Each wall is flat, endless, passes through zero and stands at right angles to its row. A trip goes straight from one point to another. List the walls that it crosses, first one first.
(in the rows, 128 means zero)

Walls:
(1): [118 133]
(2): [102  96]
(3): [198 136]
(4): [140 153]
(5): [157 100]
(6): [172 147]
(7): [148 130]
(8): [151 107]
Trips:
[165 139] to [154  94] -> 4, 2
[147 137] to [159 148] -> none

Walls:
(1): [ 77 143 168 112 157 138 106 138]
(2): [ 71 168 163 148 141 142 145  96]
(3): [133 104 114 124 152 190 152 172]
(4): [204 108 154 100 117  75 124 131]
(5): [114 190 114 107 112 117 143 182]
(6): [108 131 126  89 130  43 131  83]
Trips:
[120 130 124 130 129 132 154 102] to [ 73 152  28 100 151 107 106 154] -> 5, 3, 1, 2
[148 142 129 151 135 105 109  97] to [135 193 134 134 151 167 176  89] -> 4, 5, 6, 1, 3
[113 136 116  51 111 165 167 128] to [100 142 188 122 114 181 120  71] -> 6, 5, 3
[178 160  87  97 122  90 132 159] to [134  91 138 139 135 158 104 144] -> 3, 6, 5, 1, 4
[136 100 165  68 119  98 121 186] to [164 117 146 115 109 115 155 110] -> 3, 1, 5

Walls:
(1): [114 127 109 130  78 134 187 185 131 116 139 145 159 138]
(2): [128  83 195 126  64 128 164 101  95  85 156 166 110  87]
(3): [ 99 148 166 103 169  79 138 183  30 118 114 133 107 143]
(4): [100  85 143 130 110 124  90  86  99 185 177 148  91  78]
(5): [177 117 172 125 163 149 124  97 160  45  86  91 124  90]
(6): [100 115 120 120 141  67 128 134  72 104 148 139 195  95]
(7): [110 107  78 131 148 104 102 165 142 114 130 159 100 193]
(8): [173 133 100 123 127 120 191 177 110 113 106  99 148  97]
Trips:
[122 164 151 109 102 123 107 180 148 142 128 149  99 158] to [197  88 182  77 164 163  97 179 132  96  96 148 109 117] -> 5, 2, 1, 8
[121 111 122 154 132 146 174 150 128 152 108 171  93 111] to [167 147 164 101 112 185 111 113 179 143 156 160  55 103] -> 3, 7, 8, 5, 1
[143  74 155 127  91 133 114 155 114  98 107 143 133 112] to [111 180 149 122 165 134 198 145 149 132 134 125 129 131] -> 4, 6, 2
[151  83 138 135 136 102 114 155 177 154 133 169  68 106] to [141 105 128 134  93 106 123 105 109 138 143 112 113  98] -> 7, 6, 8

Walls:
(1): [119 127 139  96  90 132 144 106 118 152 100 121  89  63  92 179 166 181
 123 151 120  94 141 152  91 136 157 169 120 188 123 133  70 125  80 118
 154  96 119 119 130 150 121  96 132 104 130  99]
(2): [120 135 138  77 133  91 162  98 106  78 150 143 150 109 151 144 166  90
 131  82  57 109 126 168 117 125 160 164 114 158 131 164  89 139  73 158
  99 122 144 135  93  62 124  99 140 127 101  80]
(3): [ 79 135 120  96 112 153 119 109 119 168 138 129  84 115  99 135  97 118
 102 102  90 149 183 108 145 104 155 154 184 133 152 184 124 153 108 113
 171 127 110 113 151 117 176 145  93  96 178 157]
(4): [ 88  79 110  96 120 132 134 125 177 138 130  80 166 126 121 153 188 125
 137  98 102  18 106 115 160  95 141 142 163 101  97 143 116 157 152 112
 124 124 115 197 120  79 121 133 142 109 154 128]
(5): [183 124 145 145 160 141 102 181 148  97 158 117 102 140 148 127 102 173
 119 148 144 123 144 124 128 108  64 114  85 113 150 136 142 100 142 149
 180 139 125 156  97 144 112 167 120 120 125 160]
(6): [157 148 184 120 137  98  64  96 129 143 116 136 132 150 124 141  88 113
 175 122 133 118 152  77 144 110  88 173 139 106 146 114 123 156  89 165
  94 182 141 163  75 108 129 123 132 129  64 162]
Trips:
[124 121 143 116 140 121 188 134 141 132 160 109 112 150 137 169 107 118
 137 114  67 125 174 128 143 133 129 134  77 165 178 135  85  48 124 147
 174 140 149 121 123  95 119  95 160  95 132 111] to [126 161 131 105 178 167 181 112 141 131 125 120 126 145 135  95 159  76
 124 150 101 125 150 111 103 118  97  92 151 133 129 113 118 141 165 114
 125 104 130 146 145 122 169 122 160  89 161  82] -> 4, 5, 1
[162 118  75 194 119  40 158 121 146 130 165 165 160 127 143 109 108  81
 135 163  85 135 113  72 158 140 160 113 127 193 120 135 144 150 205 134
  86 118  60  89 158 114 118 147 181 130 132 176] to [111 107 148 129  92 102 176  88 146 120 128  77 101 131 160 146  69 142
 166  78 161 117 148 138 118 134  97  91  81 141 161 126 141 145 127  98
 135 186 126  95  98 128 154 186 151 190 124 130] -> 6, 5
[114  83 138 129 136 111 136 146 154 151 156 127 167 126 122 124 103 101
 109  98  94 141 140 141 131 148 114 110 134 134 114 116 115 119 100 155
 127 155  93 176 110 139 119 115  67 141 107 143] to [149 133 156 158 109 161 117  74 132 158 167 118 202 136 129 101 144 114
 127 157 149 108  41 117 127 145  94  65 109 130  96 173 134 203 114 142
  73 149 148 130 139 141 176  95 174 140 136 133] -> 3, 5, 2
[ 59 124  88 125 182 108 198 100 160 151 130 148 210  78  89 152 118 156
  78 134 122 162  96  67  93 162 116 131 128 136 140 156 129 109 169 116
 115  72  74 116  69 124 128 134  86 114 130 120] to [146 175 126 117 129  96 144 152 155  79 139 145 164 147  91 110  27 147
 179 100 110 148 154  82 149 107 102 119 157 121  67 105 120  93 116 179
 145 157 121 144 114 119  61 131 103 135 112 185] -> 1, 2, 5, 6, 4, 3
[128 167  86 131 110 136 101  85 117 170 120 143 106 144 145 163 187 118
 110 152 144 124 128 118 127 105 132 119 137 157 164 136 148 209 143 155
 105 129 128  85 143  79 128  99 108  76  96 152] to [145 120 131 132 110 125 129 104 141 111 141 102 157 167 130 136 149 182
 112 142 108 119 200 180  71 175 133 170  74 118 131 127 152 101 156 148
 141 164  79 171 117  55 151 145 119 117 140 138] -> 5, 3
[141 116 108 154  82 127 137  96 114 122 126 133 150  90 135 167  99  98
 148 109 127  86 160 121 130 126 172  73 101 100  65 159 107  94 179  96
  96 144 124 165 156  86 102  86 170 157 103 140] to [ 63 178 109 108 100 111  87  91 122 126 106  85  97  65 120 163 114 142
 126 114 108  95 146 146 153 139 118 178 136  91 145 126 130 145 125 111
 166 167 120  53 125 162 103 172 150 130 139 126] -> 1, 3, 6, 2
[120 121  69 126 167 107 173 153 135 102 162 117  88  93 157 116  98  95
 100 131 154 107 189 122 103  86 148 205  70 146 112 144  73 142 106 146
 169  76 105 168 131 168 176 102 118  95 139 131] to [147 119 129  74 151 193 127 165 180  82 149 100 203 116 152  92 193 125
 157 194 185 106 167 128 126 137 128 117 175 112  98 116 151 150 204 188
 153  92  94 153  76 119 120  85 135  90 176 109] -> 3, 2, 1

Walls:
(1): [153 134 159 123 160  85  67 127 125 132 104 157 160 116 128 156 130 119
 144 101 115 182 164 181  70 135 152 145 151 135 141 133  89  82 173 138
 123 149 124 183 102 111 115  90 108 121  74 158]
(2): [134 173 142 141 156 168 145 112  99 142  92 114 133 135  89 139 131 113
 103 147 138 102 183 165 124 122 155 117  92 141 109 132 138 137 153  97
 128 127 120 108 101 125 134 134 148  85 164 125]
(3): [ 86 113  81 164 119 117 125 122 125 147 143 144 131 172  99 112 104 104
 130 160 156 161 165 138 135 109 142  59  96 150 110 134 126 127 161 151
 126  88 127 164 104 110  90 134 148  95 170 103]
(4): [113 132 170 103 119 152 155 187  86 128 149 166  78 125 119 220  99  94
 183 127  77 105  87 131 132 136 125  97 186 153 134 150 126 151 136 155
 104 116 193 174 140 137  99 182 109 168 143  99]
(5): [150  89 162 101 123 127  99 115 100 220 120 164 153 193 115 125 123  89
 138 120 150 143  73 129 168  93 137 129 121 185 114  84 151 129  72 103
 121  58 106 115 130 111 142 163 158 143 126  85]
(6): [136  59  61 141 149 162 100 175 102 158  99 148 168 135  86 175 107 110
 112 117 136 126 106 139 100 132 151 110  93 190  74 125 123  94 101 102
 116 158 111 123 179 150 113 178  81 133 104 114]
(7): [123 159 126 107 191 217  83 120 151 142 135  68 106 103 129 130 124 141
 141 144 127 167 121 153 108 135 119 129  96 146 130 126 131  90 124 119
  91 148 135 186 169  81 106 140 119 138 115 107]
(8): [171 177 111 139 113 108 188 132 144 141 121 131 146 149  89 161  80 178
 105 158 165 239 141 161 124  98 148  78 148 154 119 113 139 133  86 148
 113 129 107 175  50  67 210 140 131 162 150 114]
(9): [ 73  77 167 128  58 123 138 131 138 136 140 130 136 143 179 149 125 137
 176  67  89 151 124  53 101 109 121 104 127 107 137 118 110  83 127 174
 108 138  96  64 123  98 133 169  69 103 119 170]
(10): [163 157 122  95  98 128 118 141 128 152 105  91 150 123 105 122 110 112
 146 152 152  93 114 163  78 132 112 154 129 126  92 160 108 138 126 155
 118 103 143 133 172 164 131 122 157 143 125 154]
(11): [134  89 103 115 128 117  82 145 150 147 117 167 109 117 136 121 179  65
  61  85  88 111  62 138 148 127 182 120  60 136 139  86 139 101 158 146
 153 128 162 142 171 143 114 169  98 131 159 107]
Trips:
[106 129 149 147 127 155  80 101  71 145 142  73  75 122 104 177 154 128
 108  71  97 105 117 140 154  78 116 115 156 183 119  87 112 145 176 141
 164 139 162 132  66 136 100 146 112 148 161 128] to [133 129 138 171  61  69 157 148  99 153 118 156  72 173  81 164 140 136
 190  87 126  64 110 178 125 114 128  94  98  56 140 119  84 114 102 161
 114 112 163 148 102 146  95  73 124  94  90 147] -> 7, 5, 10, 2, 11
[147  80 108 144 151 144 163 178 111  90 138 101 115 129 145 119 104 105
  77  82 156 128  44 131 166 149 140  57 131 117 102  65 134 119  96  99
 167 136 118 192 109 100  69 139 164 129 130 135] to [165  67 114 194 108 127 143 163 160 115 121 110  76 176 192 115 115 168
 135 131 133 162 139 109  51 154 171 109 144 168 180 146 130 108  74 156
 172 114 141 105 139 124 149 137 140  86 126 102] -> 9, 7, 4, 5, 11
[106 102 110 142 151 140 100 132 111 142 151 145 121 173 110 125 145 137
 146 110 176 142 139 130 103 129 102 158 128 156 114  72 132 158 121 141
  80 154 142 125 123 158  53 162 130 165 174 113] to [110  94   7  90 145  98 104 136 112 130 146  95 153  59 125 164 104  72
 130 142 150 130 116 119  83 100 151  94 152 128 141  94 122 102  96 101
 117 106 169 114 153 171 155 109 182 110  52  67] -> 10, 1, 4
[141 119 152 108 105 157 130 196 134 150 143 143 177 134 106 130 176 183
 131 101 112 198 179 139 128  85  85 103  94  78 100 143 136 156  98 101
 164 157 107 121 121 136 118 131 175 102  99 115] to [109 123 137 137 146 119  91  97 133  84 158 145  86  93 146 134 174 116
 114  54 110 163 125 152 110 127 135 112 163 122 101 116 144 108 165 136
 127 120 143 108 101 154 165  80 101 203 141 135] -> 3, 5, 6, 2, 11, 8, 4
